Each row of a before or after table is a point. The points were changed in one or more steps. Then noise was added and the rows were shuffled. The steps act on columns, c1 being the first. Write out the steps. A step turns or swaps two columns, mirrors them in a line or flattens them onto one, adds a multiple of one to another, or multiplies or shifts one. Angles are multiples of 10 degrees, from the lower column toward the higher: turns from -170 to 170, lines from 10 to 170 but not 90. Use the fewest steps. Two steps may share a column if one is a turn and the other turns, adds or multiplies; they go together, in the order done. Otherwise the lowest column goes first.

Before, 9 rows:
[[-0.21  0.08 -0.24]
 [-0.04 -0.29 -0.38]
 [-0.24  0.61  0.09]
 [-0.04  0.53  0.03]
 [-0.43 -0.20 -0.12]
 [-0.10 -0.48 -0.37]
 [-0.05 -0.42 -0.07]
 [-0.33  0.27  0.32]
 [-0.35  0.12  0.21]]
After, 9 rows:
[[ 0.32 -0.31  0.08]
 [ 0.39  0.16 -0.36]
 [ 0.29 -0.22  0.06]
 [ 0.10  0.39 -0.24]
 [ 0.21  0.47 -0.56]
 [-0.04 -0.56 -0.17]
 [ 0.21 -0.10 -0.46]
 [ 0.15 -0.66 -0.08]
 [ 0.07  0.31 -0.58]]
Steps: turn c1 and c2 by 170 degrees; shift c3 by -0.20

Before:
[[-0.52  0.49  0.02  0.10]
 [-0.26  0.13 -0.55  0.18]
 [-0.20 -0.29  0.26  0.09]
 [-0.43  0.27 -0.21 -0.52]
 [-0.29  0.06 -0.11  0.12]
 [ 0.04  0.25 -0.01  0.11]
 [-0.41  0.44 -0.44  0.29]
 [-0.13 -0.11 -0.30 -0.58]
 [ 0.34  0.04 -0.15 -0.41]
 [-0.27 -0.22  0.13  0.18]
 [ 0.22  0.45 -0.12 -0.52]
 [ 0.21  0.52 -0.22 -0.33]
 [ 0.08 -0.10  0.08  0.12]
 [-0.16  0.30 -0.26  0.42]]
After, 14 rows:
[[ 0.18  0.32  0.02 -0.48]
 [-0.01 -0.28  0.10 -0.33]
 [ 0.59 -0.16 -0.29  0.19]
 [-0.12  0.27  0.00 -0.04]
 [-0.01  0.04 -0.56 -0.31]
 [ 0.17  0.16 -0.17  0.46]
 [ 0.34  0.52 -0.13  0.45]
 [-0.15 -0.07  0.08  0.05]
 [-0.27  0.26 -0.24 -0.35]
 [ 0.02  0.00 -0.11 -0.36]
 [-0.05  0.30 -0.40 -0.51]
 [ 0.65  0.14 -0.23 -0.15]
 [ 0.01 -0.36  0.29 -0.23]
 [ 0.20  0.56 -0.21  0.37]]
Steps: add 0.3 times c1 to c2; turn c1 and c4 by 120 degrees

Before (13 x 8):
[[ 0.02 -0.23 -0.39 -0.08 -0.06 -0.07 -0.10  0.41]
 [-0.11  0.31  0.55 -0.04  0.26 -0.34  0.41  0.07]
 [ 0.02 -0.15 -0.19 -0.05 -0.27  0.07  0.46 -0.02]
 [-0.05  0.23 -0.26  0.14 -0.20 -0.38 -0.08 -0.78]
 [-0.40  0.00 -0.22 -0.18 -0.26 -0.02  0.38  0.12]
 [ 0.09 -0.16 -0.24  0.15 -0.04 -0.15  0.42  0.25]
 [ 0.04 -0.13 -0.26  0.09 -0.03 -0.06 -1.20  0.40]
 [-0.03 -0.16 -0.29  0.49 -0.03  0.19  0.35  0.22]
 [-0.10  0.30  0.64 -0.02 -0.18 -0.39 -0.50 -0.28]
 [ 0.12  0.08 -0.42  0.34 -0.07 -0.19  0.41  0.42]
 [ 0.01 -0.09 -0.10 -0.24  0.46  0.08 -0.02  0.39]
 [ 0.16  0.43 -0.20  0.03 -0.28  0.18 -0.37  0.19]
 [-0.65  0.01 -0.23 -0.24 -0.11  0.02  0.39  0.01]]
After (13 x 8):
[[ 0.22 -0.20 -0.43  0.04 -0.28  0.03 -0.34 -0.25]
 [ 0.04  0.14  0.01 -0.22  0.46  0.31  0.01 -0.24]
 [ 0.03  0.29 -0.10  0.16 -0.05  0.29  0.42  0.00]
 [-0.05  0.24 -0.04 -0.05 -0.29 -0.06  0.45 -0.04]
 [ 0.04  0.42 -0.16 -0.06 -0.06  0.38 -0.13 -0.14]
 [-0.03  0.00 -0.35  0.13 -0.18 -0.49 -0.08  0.71]
 [-0.09  0.32 -0.11  0.48 -0.01  0.10  0.35 -0.28]
 [-0.19 -0.58  0.20 -0.05  0.26  0.26  0.37  0.25]
 [ 0.26  0.26 -0.11  0.09 -0.05  0.36 -1.18 -0.13]
 [-0.46  0.14 -0.14 -0.18 -0.28  0.12  0.32 -0.06]
 [ 0.05  0.19 -0.38  0.37 -0.07  0.46  0.41 -0.05]
 [-0.03 -0.62  0.31 -0.02 -0.17 -0.05 -0.53  0.46]
 [-0.71  0.15 -0.20 -0.24 -0.08  0.02  0.27 -0.03]]
Steps: turn c1 and c7 by 10 degrees; mirror c2 and c3 in the line at 110 degrees; turn c6 and c8 by -120 degrees
